Each point is reached from the start by the listed moves, each made once or not at all, plus a little noise. Is the number of moves made odd or even? Then give how often each move was made.
In the rows, zero is written as 128.

Moves:
(1): [169 141 109 110]
(2): [108 194 111 150]
(3): [149 152 182 121]
Start: [119 144 125 136]
Points:
[121 144 124 137] => even (0, 0, 0)
[166 248 147 135] => odd (1, 1, 1)
[141 167 179 127] => odd (0, 0, 1)
[159 160 107 117] => odd (1, 0, 0)

Moves:
(1): [185 118 125 119 130 140 136 140 131 118 121]
(2): [138 188 105 128 118 117 132 110 130 123 119]
(3): [133 143 174 137 131 141 121 124 121 118 117]
(4): [132 118 115 171 137 129 140 107 137 124 144]
(5): [138 127 128 115 184 114 133 133 121 116 136]
(6): [112 144 100 121 152 200 116 138 128 144 140]
(7): [118 123 128 112 124 128 173 121 121 125 120]
(8): [119 137 119 142 127 120 141 172 144 113 130]
(9): [118 132 145 122 149 117 125 117 194 138  98]
(10): [134 140 130 141 133 115 134 137 113 193 123]
(11): [133 139 144 108 109 124 132 129 159 139 202]
Start: [132 138 131 141  94 152 132 113 140 143 124]
Points:
[176 221 142 136 120 225 182  74 237 147 162] => even (1, 1, 1, 1, 0, 1, 1, 0, 1, 0, 1)
[131 247 144 120  92 209 174 104 143 217 177] => even (0, 1, 1, 0, 0, 1, 1, 0, 0, 1, 1)
[191 143 194 128 162 151 196  88 227 124 167] => odd (1, 0, 1, 1, 1, 0, 1, 0, 1, 0, 1)
[194 133 143  84 130 147 193 124 159 129 191] => even (1, 0, 0, 0, 1, 0, 1, 0, 0, 0, 1)
[180 158 182 120  75 166 194 158 175 116 175] => odd (1, 0, 1, 0, 0, 0, 1, 1, 0, 0, 1)
[175 156 181 150 117 160 143 155 217 117  79] => even (1, 0, 1, 0, 0, 0, 0, 1, 1, 0, 0)
[119 168 122 128 198 186 130 127 184 223 111] => even (0, 0, 0, 0, 1, 1, 0, 0, 1, 1, 0)

Moves:
(1): [190 137 132 133 100 131 121 127 120 130 127 125 139 130 125 127 120 128
 152 122 136 140 117 138 143]
(2): [124 165 117 120 127 128 125 127 135 129 131 144 146 125 121 125 128 132
 136 127 141 122 122 117 120]
(3): [130 143 170 127 136 117 124 119 139 121 118 125 131 148 129 134 130 133
 124 140 108 134 115 136 118]
(4): [134 140 126 181 128 119 146 123 120 136 139 140 121 112 119 126 116 118
 137 125 114 133 148 135 124]
(5): [136 129 131 128 183 109 128 130 121 132 139 112 133 142 116 122 148 134
 143 122 144 125 139 122 144]
(6): [134 127 150 128 140 176 142 133 113 137 127 126 132 139 134 118 126 135
 121 114 127 134 132 131 132]
(7): [132 131 130 118 130 121 159 135 127 125 122 122 125 127 139 124 132 136
 135 131 125 135 119 118 126]
(8): [120 131 136 131 123 121 126 166 112 129 116 129 124 123 121 130 140 122
 136 112 128 122 130 127 122]
(9): [130 116 128 136 125 134 130 143 167 126 143 124 124 134 137 130 126 128
 141 127 129 138 130 131 140]
(10): [125 118 133 123 103 129 145 141 147 179 122 119 146 126 113 126 137 139
 122 144 126 117 139 135 132]
(11): [136 123 143 120 118 124 130 125 117 121 165 134 136 112 144 126 135 125
 128 120 132 143 129 119 124]
(12): [138  95 129 115 138 138 135 127 128 139 127 183 138 119 106 125 124 138
 131 127 121 119 125 126 111]
(13): [126 116 121 129 119 137 129 125 129 121 119 122 164 136 132 136 136 112
 134 116 124 133 133 133 115]
(14): [129 131 116 133 116 115 138 135 118 131 150 131 120 186 141 143 116 129
 118 133 137 121 129 132 122]
(15): [129 125 121 135 135 127 113 141 131 152 106 140 121 119 182 127 124 124
 126 120 134 126 127 123 122]
(16): [132 136 129 129 143 143 135 116 128 143 145 123 122 102 121 192 127 134
 124 109 116 122 116 137 126]
(17): [121 135 117 123 112 139 127 119 130 128 133 139 115 138 138 124 173 133
 136 122 102 118 133 135 142]
(18): [133 132 127 135 116 118 119 134 132 122 123 123 139 123 138 136 125 173
 122 123 127 128 138 125 124]
(19): [108 121 136 128 122 131 117 115 121 128 137 128 124 128 137 133 113 132
 170 135 138 124 121 137 126]
(20): [127 125 131 136 133 138 129 137 124 120 128 133 139 123 136 134 134 133
 127 159 130 120 122 126 126]
(21): [120 117 139 152 114 128 132 120 135 125 124 129 128 131 124 135 147 129
 116 117 168 128 112 142 128]
(22): [127 140 124 122 135 131 117 129 124 135 120 147 124 126 127 139 140 137
 130 142 129 169 143 132 136]
(23): [139 130 131 120 122 125 130 122 138 118 121 137 124 128 133 139 128 121
 135 134 141 116 166 127 140]
(24): [128 141 121 120 137 127 142 142 122 125 131 134 126 123 140 123 133 134
 124 128 126 123 140 192 132]
Start: [147 136 151 131 145 119 135 147 146 133 119 120 110 128 111 150 126 150
 131 111 135 178 118 119 140]
Points:
[179 116 208 135 137 135 146 181 136 184  97 182 178 155  92 172 234 187
 211 132 152 186 124 234 150] => odd (1, 0, 1, 0, 1, 0, 0, 1, 0, 1, 0, 1, 1, 0, 0, 0, 1, 0, 1, 1, 1, 1, 0, 1)
[195 140 169 164 118 145 107 181 108 158 100 145 135 212 196 195 199 197
 206  60 205 201 173 161 172] => odd (1, 0, 0, 0, 1, 1, 0, 1, 0, 0, 0, 0, 1, 1, 1, 0, 1, 1, 1, 0, 1, 1, 1, 0)
[145 166 180 109 180  94 154 179 118 110 155 135 139 113 132 157 160 162
 216 128 191 164 144  89 142] => even (0, 1, 0, 0, 1, 0, 1, 1, 0, 0, 1, 0, 0, 0, 0, 0, 0, 0, 1, 1, 0, 0, 1, 0)
[166 158 183 131 167  81 155 185 124 152 146 113 132 175 201 236 203 200
 150  54 105 177 119 116 116] => odd (0, 0, 1, 0, 1, 0, 1, 1, 0, 0, 1, 0, 1, 1, 1, 1, 1, 1, 0, 0, 0, 0, 0, 0)
[207 151 225 196 141 135 195 171 172 185 118 107 172 160 128 165 165 223
 208 102 166 249 152 233 168] => even (1, 0, 1, 1, 1, 1, 1, 0, 1, 1, 0, 0, 1, 0, 0, 0, 0, 1, 1, 0, 1, 1, 0, 1)
[249 138 194  95 150  98 170 144 140 107 136 168 171 143 140 155 200 207
 186  87 111 183 162 182 149] => odd (1, 0, 1, 0, 1, 0, 1, 0, 0, 0, 1, 1, 1, 0, 0, 0, 1, 1, 0, 0, 0, 0, 1, 1)

Moves:
(1): [179 136 153 141 127 127 146 128 108 129 119 132  97 109 125 124 127 143
 138 157 113 117 132 115 133 152]
(2): [129 187 117 137 116 116 130 136 135 139 136 142 126 125 117 139 118 123
 130 133 122 130 121 123 128 114]
(3): [132 122 174 119 105 120 128 126 131 145 116 135 147 115 122 126 131 120
 140 118 121 142 121 131 135 125]
(4): [136 124 115 182 127 136 128 127 129 111 141 130 138 117 124 134 128 138
 121 121 140 129 134 137 126 149]
(5): [126 144 146 119 175 128 144 139 128 128 127 135 139 122 131 147 127 121
 158 126 129 112 132 133 137 126]
(6): [122 148 136 124 140 184 116 135 108 142 134 138 118 124 138 116 146 104
 123 123 129 125 131 124 149 133]
(7): [132 131 130 125 117 131 179 129 129 142 139 117 115 140 142 135 126 136
 121 126 112 130  96 156 139 128]
(8): [133 107 126 130 119 140 116 172 141 131 116 114 126 120 122 141 117 131
 122 129 111 135 118 120 140 137]
(9): [121 128 130 134 129 128 113 111 174 124 123 139 117 123 129 133 124 125
 130 122 107 122 126 126 130 127]
(10): [128 126 118 135 123 114 120 122 124 170 117 125 130 124 124 142 137 108
 121 134 133 108 145 153 147 131]
(11): [121 117 150 130 132 118 112 133 121 134 163 127 133 125 135 111 109 137
 121 130 132 108 134 137 137 121]
(12): [123 122 114 121 132 147 122 131 110 118 116 190 130 132 130 110 140 136
 130 146 125 144 123 145 133 133]
(13): [141 124 115 122 123 133 132 129 137 128 139 130 165 141 128 119 130 124
 130 126 128 108 144 126 130 125]
(14): [131 126 149 130 134 127 126 127 123 142 128 134 111 191 102 131 123 132
 128 119 127 131 136 131 120 139]
(15): [140 137 131 143 117 130 124 129 116 116 107 137 115 132 178 129 112 142
 132  91 136 122 137 155 127 112]
(16): [131 119 145 114 107 133 109 121 121 121 143 135 126 119 142 193 123 133
 134 140 121 118 134 136 136 119]
(17): [124 137 127 122 113 121 124 133 135 114 123 126 123 142 137 125 160 143
 120 138 136 132 114 135 137 139]
(18): [124 127 138 131 123 147 139 120 121 142 111 129 136 132 137 123 135 186
 124 142 140 128 109 127 133 117]
(19): [118 111 132 131 114 121 110 118 120 145 144 118 123 126 132 128 137 138
 179 139 122 142 140 132 136 129]
(20): [107 140 134 157 124 127 143 121 116 136 107 128 154 141 162 122 126 108
 118 164 108 126 142 121 119 138]
(21): [126 124 125 135 123 134 138 137 140 119 129 128 115 137 127 123 116 127
 135 144 173 130 129 134 124 119]
(22): [146 133 129 115 145 123 125 120 138 140 144 108 143 124 146 125 127 126
 119 136 139 172 135 135 122 123]
(23): [113 131 139 116 135 121 156 124 135 112 127 138 126 111 118 122 132 143
 128 107 117 132 186 119 131 126]
(24): [122 136 121 133 125 141 116 115 125 114 114 110 123 124 110 127 124 129
 130 135 125 134 134 171 130 125]
Start: [139 111 107 127 112  97 106  78  95 143 141 125 137  98 149 134 139 131
 113 125 139 119 153  99 143 134]
Points:
[125 185 186 113 128 105 142  55 153 167 111 166 174 130  92 151 128 181
 160  98 104 102 212 132 162 105] => odd (0, 1, 1, 0, 1, 0, 0, 0, 1, 0, 0, 0, 1, 1, 0, 0, 0, 1, 0, 0, 0, 0, 1, 1)
[147 173 228 120  37 146  73  59  63 160 138 249  95  49 227 152 166 239
 179 147  94 117 199 141 224 116] => odd (1, 1, 1, 0, 0, 1, 0, 0, 1, 0, 1, 1, 0, 0, 1, 1, 1, 1, 1, 0, 0, 0, 1, 0)
[175 193 226 156  70 156 142 109  63 228 129  97 127 144 182 115 142 185
  83 210  92 162 114 160 200 158] => odd (1, 1, 1, 0, 0, 1, 1, 1, 0, 0, 1, 0, 0, 1, 0, 0, 1, 1, 0, 1, 0, 1, 0, 1)
[161 147 189 178  82  93  69 138  95 149 166 153 163  49 195 233  76 151
 148  87 125  90 162 150 184 112] => even (0, 1, 1, 1, 1, 0, 0, 1, 0, 0, 1, 0, 0, 0, 1, 1, 0, 0, 0, 0, 0, 0, 0, 0)
[145  98 191 165  60 108 136  39  80 194 164 122 114  87 229 184 124 212
 155 219  68  85 141 131 183 140] => even (1, 0, 0, 0, 0, 0, 1, 0, 1, 0, 1, 0, 0, 0, 0, 1, 0, 1, 1, 1, 0, 0, 0, 0)

Moves:
(1): [149 138 131 114 134 130 136 122 131 131 116 131 132 113 128 127 117 127
 133 114 125 130 127 133 122]
(2): [125 146 130 130 127 122 127 123 130 126 132 120 121 127 121 124 120 117
 124 132 121 124 126 126 133]
(3): [129 122 147 128 134 127 129 114 123 132 129 123 119 126 116 137 131 133
 129 122 134 112 131 128 129]
(4): [127 125 120 150 118 125 121 117 125 136 121 143 130 128 120 127 132 128
 131 129 129 137 122 126 123]
(5): [123 129 143 129 157 113 128 132 142 132 128 118 122 122 122 144 118 129
 125 133 118 151 118 136 137]
(6): [119 143 133 138 149 154 141 133 124 128 125 128 122 139 131 129 125 134
 110 137 133 127 138 132 125]
(7): [125 128 131 128 119 118 149 118 131 125 135 132 131 131 132 118 130 138
 126 128 133 138 121 129 120]
(8): [123 127 135 152 131 127 153 157 140 126 146 132 107 114 111 129 121 135
 137 128 140 134 128 122 122]
(9): [127 125 130 143 113 126 133 119 151 135 135 120 132 123 138 131 128 128
 131 137 119 124 135 131 121]
(10): [125 134 134 130 119 131 127 128 127 150 137 128 133 124 132 121 144 129
 127 139 123 130 123 140 137]
(11): [137 121 112 130 136 143 133 108 119 118 165 122 127 124 124 134 129 141
 145 145 137 124 124 123 122]
(12): [125 133 133 120 123 136 116 134 132 127 137 160 124 136 132 134 123 133
 128 127 126 123 128 126 129]
(13): [122 133 134 129 143 126 137 134 133 116 120 132 150 120 109 129 136 118
 125 132 130 138 147 131 125]
(14): [149 122 137 142 120 123 114 146 130 129 132 124 142 159 119 126 122 135
 120 134 125 125 117 118 132]
(15): [126 134 131 137 124 127 127 125 124 125 138 119 135 123 140 132 135 136
 126 116 125 137 122 123 124]
(16): [134 133 127 114 113 119 135 125 119 135 117 125 125 123 122 169 133 121
 123 140 132 132 120 125 131]
(17): [143 134 121 131 125 118 125 130 143 117 122 140 117 127 130 121 153 128
 128 127 137 133 129 131 126]
(18): [133 133 132 128 119 116 128 127 130 116 126 120 125 116 131 121 110 165
 131 137 137 132 139 123 139]
(19): [127 134 134 131 124 130 130 124 130 128 117 123 125 132 123 135 137 120
 155 127 140 132 122 134 125]
(20): [139 121 151 132 133 129 132 136 115 118 123 136 127 121 141 123 118 124
 130 146 115 122 127 117 141]
(21): [127 129 133 129 128 124 117 132 130 131 127 134 129 124 131 133 121 123
 128 133 152 119 116 135 122]
(22): [137 115 135 124 113 136 119 121 127 129 133 127 120 126 131 123 128 120
 122 125 137 140 131 135 133]
(23): [137 128 121 132 139 107 134 126 115 133 136 127 124 136 132 128 125 122
 132 126 145 126 157 127 118]
(24): [122 132 132 142 123 120 134 119 103 124 133 114 121 125 127 142 126 122
 126 123 117 120 122 171 114]
Start: [142 132 115 147 125 141 127 115 130 108 130 147 143 168 122 127 143 126
 143 126 116 125 123 135 128]
Points:
[180 164 170 176 141  79 149 111 135 101 125 125 124 191 116 186 148 173
 140 151 191 150 119 139 117] => even (0, 0, 1, 0, 1, 1, 1, 0, 0, 0, 0, 0, 0, 1, 1, 1, 1, 1, 1, 0, 1, 0, 1, 0)
[171 172 174 157 185 128 149 133 157  71  80 158 141 132 115 137 127 140
 156 161 149 158 134 155 137] => odd (1, 0, 0, 0, 1, 1, 0, 0, 0, 0, 0, 0, 1, 0, 0, 0, 1, 1, 1, 1, 1, 0, 0, 0)
[173 144 169 190  98 104 158  93  69 106 208 110  92 112 118 179 121 148
 162 176 166 112 125 166 127] => odd (0, 1, 1, 0, 0, 0, 0, 1, 0, 1, 1, 0, 0, 0, 1, 1, 0, 1, 0, 1, 1, 1, 1, 1)
[157 183 133 184 142 135 157  99 117 117 115 146 167 147 117 125 153 152
 163 132 151 161 169 152 113] => odd (1, 0, 0, 1, 0, 1, 0, 0, 0, 1, 0, 0, 1, 0, 1, 0, 0, 1, 1, 0, 0, 0, 1, 0)
[161 147 191 249 157 122 165 120 111 104 181 150 126 166  84 236 129 133
 169 186 157 130 122 163  91] => odd (0, 0, 1, 1, 1, 1, 0, 1, 1, 0, 1, 1, 1, 1, 1, 1, 0, 0, 1, 1, 1, 0, 1, 1)
[187 142 159 232  72 129 166 107 124 102 209 163 144 138 132 129 115 201
 171 166 104 137  94 152 112] => odd (1, 0, 0, 1, 0, 0, 1, 1, 1, 1, 1, 1, 0, 1, 1, 0, 0, 1, 0, 1, 0, 0, 0, 1)
[172 120 164 181 136 149 158 111 139  95 193 155 103 118 124 162 100 132
 170 153  97 141 112 176 118] => odd (1, 0, 0, 0, 1, 0, 0, 1, 1, 0, 1, 1, 0, 0, 0, 0, 0, 0, 0, 1, 0, 1, 0, 1)
[170 145 158 174 144 130 129  92 161  87 136 178 157 118 112 159 104 154
 198 179 135 149 120 142 126] => odd (1, 0, 0, 1, 1, 0, 0, 0, 1, 0, 1, 1, 1, 0, 0, 0, 0, 1, 1, 1, 1, 0, 0, 0)
[178 167 173 197 123  93 196  88 120 129 129 139  77 131  92 179 155 157
 159 142 175 177 131 207 107] => odd (1, 0, 1, 1, 1, 1, 1, 1, 0, 1, 0, 0, 0, 0, 0, 1, 1, 1, 1, 0, 0, 1, 1, 1)
[192 150 167 206 116 151 145 143 131  95 132 156 115 157 103 106  86 157
 131 155 125 144 126 115 145] => odd (1, 1, 0, 1, 0, 1, 0, 1, 0, 0, 0, 0, 0, 1, 0, 0, 0, 1, 0, 1, 0, 1, 0, 0)

Moves:
(1): [139 155 102 115 121 130 142 132 125 131 119 123 124 122 116 126 107 112
 117 113 134 120 126 101]
(2): [134 126 116 125 132 138 104 139 137 107 150 118 133 147 135 124 123 125
 157 136 155 149 128 106]
(3): [119 123 103 143 127 146 112 150 156 115 113  97 131 139 150 109 107 158
 140  87 100 122 113 163]
(4): [134 121 135 105 138 127 149 132 112 127 138 153 134 118 160 158 126 120
 131 146 134 142 129 128]
(5): [123 134 114 157 116 113 138 133 117 158 120 121 142 156 130 153 129 130
 136 127 139 123 100 102]
(6): [136 121 138 147 130 136 134 102 134 144 131 121  95 133 115 144 125 123
 137 138 123 131 142 122]
(7): [146 146 120 125 118 122 127 102 127 113 126 128  99 125 131 103  89 148
 118 122 168 115 149 111]
(8): [139 135 127 130 132 113 114 111 104 129 103 114 130 117 130 145 119 116
 151 115 130 119 126 145]
(9): [133 117 110 154 141 140 130 109 132 113 143 140 142 110  97 159 137 113
  98 106 145 118 128 128]
(10): [166 130 149 133 125 139  91 149 122 157 125 156 128 125 135 125  96 154
 119 115 107 132 125 142]
(11): [109 137 109 123 137 143 121 101  84 126 134 131 152 127 142 114 104 106
 133 131 143 140 138 144]
(12): [138 126 108 123 140 125 106 144 126 136 138 144 124 130 144 121 126 125
 149 122 122 118 156 119]
(13): [133 128 125 135 140 121 173 148 138 117 115 125 120 162 130 109 141 170
 135 113 148 131  89 115]
(14): [161 130 122 142 126 113 155 117 113 131 129 121 153 110 110 121 145 130
 133 121 123 142 119 124]
(15): [138 125 119 100 117 143 113 122 147 153 147  69 140 140 142 106 114 173
 135  92 145 152 159 127]
(16): [133 118 126 124 117 121 127 153 117 119 123 116 129 130 135 137 141 130
 124 127 116 135 132 137]
(17): [142 102  99 118 123 115 144 143 132 141 113 116 122 128 123 119 121 144
 137 146 117 141 138 151]
(18): [127 163 146 132 140 122 144 130 128 115 118 131 148 143 120 123 126 126
 129 136 111 127 129 139]
(19): [100 125 133 133 123 141 173 140 110 142 135 127 116 112 140 142 121 109
 146 124 127 124 134 145]
(20): [118 113 141 120 141 115 129 142 114 112 122 134 156 116 137 133 134  76
 113 108 122 125 137 138]
(21): [136 139 103 154 148 133 133 143 134 110 113 130 121 103 137 137 137 138
 120 129 144 136  85 144]
(22): [130 107 120 154  99 114 125 121 140 112 138 156 118 160 147  96 163 137
 146 103 152 153 117 156]
(23): [147 135 126 130 127 150 121 128 142 123 117 113 129 122 133 142 155 128
 127 148 134 113 115 116]
(24): [145 126 119 137 149 128 132 145 137 121 151 128 132 158 135 132 126 124
 126 124 121 124 124 153]
Start: [128 141 153 150 134 125 126 140 114 124 121 134 143 139  92 140 136 112
 104 130 125 143 152 155]
Points:
[151 198  34 141 152 134 166 187  54  87 111 117 129 124 136 105  51  94
 154 133 181 168 188 173] => even (1, 1, 0, 0, 0, 0, 1, 0, 0, 0, 1, 1, 0, 0, 0, 1, 1, 1, 1, 0, 1, 0, 0, 0)
[212 198  23 187 127 137  79 118  85  87 155  72 192 232 137 131 101 110
 158  41 245 158 185 149] => even (1, 1, 0, 0, 1, 0, 1, 1, 1, 0, 1, 1, 0, 0, 1, 1, 0, 1, 0, 0, 0, 1, 1, 1)
[221 191 106 205 129 136 150 125  17 171 123 169 176 167 158 182 108  61
 222 114 165 183 143 151] => even (1, 1, 0, 1, 1, 1, 0, 1, 0, 1, 1, 1, 0, 1, 0, 0, 0, 1, 1, 0, 0, 1, 1, 0)
[238 158  87 137 188 147 177 233 147  82 142  35 197 216 161 135 139 141
 166  48 119 183 156 152] => even (1, 1, 1, 1, 0, 1, 0, 0, 0, 0, 0, 1, 1, 1, 1, 1, 0, 1, 0, 1, 0, 0, 1, 1)
[236 107 117 216 158 105 202 160  80 131 132 190 143 170 114 161 142 137
 209  87 154 205 150 210] => odd (0, 1, 0, 1, 0, 1, 0, 1, 1, 1, 0, 1, 1, 1, 0, 0, 1, 1, 1, 0, 0, 1, 0, 0)
[249 147 107 164 116 144 175 189 130 107 159  93 155 203 148  65 113 163
 140  14 222 185 139 153] => even (1, 1, 0, 0, 0, 0, 1, 0, 0, 1, 0, 0, 1, 1, 1, 0, 0, 0, 1, 1, 0, 1, 1, 1)
